Each wall is flat, endless, passes through zero and stands at right angles to its row. A trip goes straight from one point to another. Which walls does it cross, in order?

Walls:
(1): [-35 -43]
(2): [-17  31]
(3): [-13  35]
(4): [ 13 -20]
(5): [-13 -20]
(6): [-53  44]
(7): [73  2]
(8): [ 43 -11]
(9): [ -4 -41]
Trips:
[-30   6] to [54 32] => 5, 1, 7, 8, 6, 4
[-24  -1] to [-32 -36] => 3, 2, 4

Walls:
(1): [ 45 -49  16 -43  23  21  68  32 -31]
(2): [-54 -34 -14  27  -5  13  13 -29  -8]
(3): [-19 -24   8  57 -10  18 -71 -30  36]
(4): [-86  26  50 -24 -16  13 -39 -35 -49]
(5): [ 21  44  -8   1  42 -28   3  -2 -31]
(6): [-40  50  63 -24  -6 -15 -26   9 -27]
(7): [  8  -3 -17 -31   1 -21  75  88  29]
Trips:
[ 21  37  26   5   5 -17  13  45 -13] to [ 25  -9  24 -12   5 -21   3 -41  -5] => 7, 4
[ 32  33  31 -12 -23  -7  -1  13  23] to [ 12  31 -28 -52 -12 -35   1  30 -26] => 1

Walls:
(1): [  1  73  42 -37  35 -22  45  66  32 -21   6 -11  56  47  45  24 -14  -8
 -40  28]
(2): [ 55  17  15  17  29  17  14 -78   1   5  19 -56 -69 -26   3 -36 -25  76
 -50 -25]
(3): [ 21 -56  24 -54 -18   6  -5  15  -7  45  56  11 -26 -44   3 -53 -24  -4
 -16  -2]
(4): [-56  54  19  12  -3 -34 -13  28 -30   5 -34  64 -39 -55  -3  -1  -3  19
  -2 -16]
(5): [-19  32  39  54 -38 -48  59   8  31  16 -29  30  -5  23  21  22 -46  29
 -31 -27]
(6): [-36  52 -51 -16   9  -8 -26 -39 -20  26  25   1  -4  25   7 -28  51 -12
  25  -2]
(7): [ -23   13   28   -5   19   31   51   17   25  -68  -22  -27   -1   -2
  -52  -38   30  -45 -106   -9]
(8): [-11 -14  11  12  -9 -13  -5 -38 -12 -72  -5  30  27  69  18  43 -70 -12
 -41  20]
Trips:
[ 44 -23 -19 -33 -16  48 -20  31  -1  16  24  -1  19 -14  23  34 -18  -2
 -21  40] to [ 42 -17  -4 -50  38 -15  -1  17 -17  -3  16  10 -18   6 -36   5 -41  42
  61  22] => 8, 2, 1
[ 45  -3  34 -24   7  45 -44 -30  62  47  -7 -58 -33  67  -8  45  34 -42
  -8  57] to [ 10 -13 -46  21  18  30  28   2  68  47  -5  -1   2 -15  65  22 -21 -55
 102 -63] => 7, 2, 1, 5
[-17 -16  33 -15  29  11  17 -35  -3  33 -19  44   9  95  -8   6 -36 -49
   3 -23] to [ -8  -4  -2  44 -36  10 -32  54 -64  32   2 -55  19  -3 -17  39  31  -2
  10  -8] => 7, 1, 5, 8, 4
